Each row of a before or after table is a point. One or more steps were done to the points. Then noise was added and the rows were shuffled. The steps act on columns, c1 being the first. What was done? A step turns or swaps two columns, mirrors them in a line or flattens them onto one, adds a multiple of one to another, or multiplies or shifts one. Angles are multiples of 10 degrees, from the lower column toward the higher: turns from -170 to 170, lines from 10 to 170 but not 90. Use the fewest steps. Two steps may share a column if one is a turn and the other turns, adds or multiplies; they go together, in the order done. Otherwise the lowest column goes first.
In the rows, zero is written as 128.

Before (8 x 2)
[[194 166]
 [184 142]
 [ 87 182]
 [136 102]
 [131 137]
 [128  84]
 [108 170]
 [100 162]]
After (8 x 2)
[[ 81 161]
 [120  84]
 [109  84]
 [ 57 153]
 [161 156]
 [143 151]
 [119 126]
 [112  61]]
Steps: turn c1 and c2 by 130 degrees

Before (11 x 4)
[[171 156  92 127]
 [117 163 116 139]
 [ 75 133  85  97]
 [148  46  91 130]
 [136 176 169 154]
 [135 210 107 147]
 [ 94 206 149 136]
 [173 122 138 126]
 [199 180 151  60]
 [145 188 149 143]
 [156 131 112  66]]
After (11 x 4)
[[127 203 178 140]
 [128 121 143  75]
 [128  94 160 137]
 [129 134 120 134]
 [128 117 170 107]
 [129  43 134 157]
 [129  91 135 149]
 [128  81  98  69]
 [126  88  78 164]
 [128  54  93 147]
 [127  74  97 152]]
Steps: multiply c1 by 0; turn c2 and c3 by -170 degrees; shift c4 by 10

Before (8 x 8)
[[116 135 148 192 108 109 155 129]
 [105 116 126  92 124 142 147  97]
 [ 99 164  75  66 204 109 128 110]
 [143 165  90 131  86  77 140  92]
 [144 143 117 131 146 101 114 143]
 [103 146 133 123 104 137  98  56]
 [120 152 109 131 194 177 136 150]
 [143 130  96 157 179 128 116 108]]
After (8 x 8)
[[105 123 125 143 128 113  91 100]
 [139 132  91 164  90 171 159  88]
 [119 102 109  46 192 147  59 151]
 [145 129 118 114 147 144 122 144]
 [117 137 146  94 106 137 178 128]
 [ 95 126  78  82 206 168   8 108]
 [104 119 135 181 105 142 170  55]
 [142 125  99  58 181 134 110 103]]
Steps: multiply c6 by 0.4; turn c2 and c6 by 110 degrees; add 1.5 times c5 to c7; turn c4 and c7 by 130 degrees

Before (12 x 11)
[[ 99  97 181 110 112  85 142 159 143 157 122]
 [130 141 169 148 153 105 115 158 133 113 118]
 [ 37 137  51 133  82 150 177 158  99  31 145]
 [100 104 129 115 143 122 117 101 126 132 106]
 [ 87 117 151 153 116 128 121 135 111 169 199]
 [155 128 117 119 143 112 130 173 133 191 126]
 [156  74 177 166 122 142 146 137 150 177 149]
 [136 123 156 129  88 107 131 130  81 136 121]
 [ 52 125  61 114 141 108 214 142  51  28 153]
 [ 74  87 140 155 126 159 130 181  82 144 129]
 [161 168 165  48 163 152 160 151 127 144 119]
 [170 105 151  51 144 108 111 154 120 105 148]]
After (12 x 11)
[[161  70 218 158 124 166 147  96 156 172 153]
 [ 49 104 194 169 143  79 112 109 120 111 145]
 [153 115 190  89 122 126 119  92 109 167 200]
 [112 124  94  50 146  79 213  97  47  29 156]
 [115 100 225  99 108  22 144 114 150 158 127]
 [121 125 153 150 147  89 126 135 131 190 124]
 [ 43 166 205 160 172 188 160 117 127 146 124]
 [131 139  93  35  77 186 177 113 100  34 144]
 [129 121 203 136  93  77 133  87  81 137 119]
 [114 107 171  96 142 118 121  60 124 128 105]
 [145 151 214 127 149  74 109 116 137 111 120]
 [152  90 179  73 125 200 135 144  81 145 124]]
Steps: swap c1 and c4; shift c3 by 40; multiply c6 by 2.5; shift c8 by -40
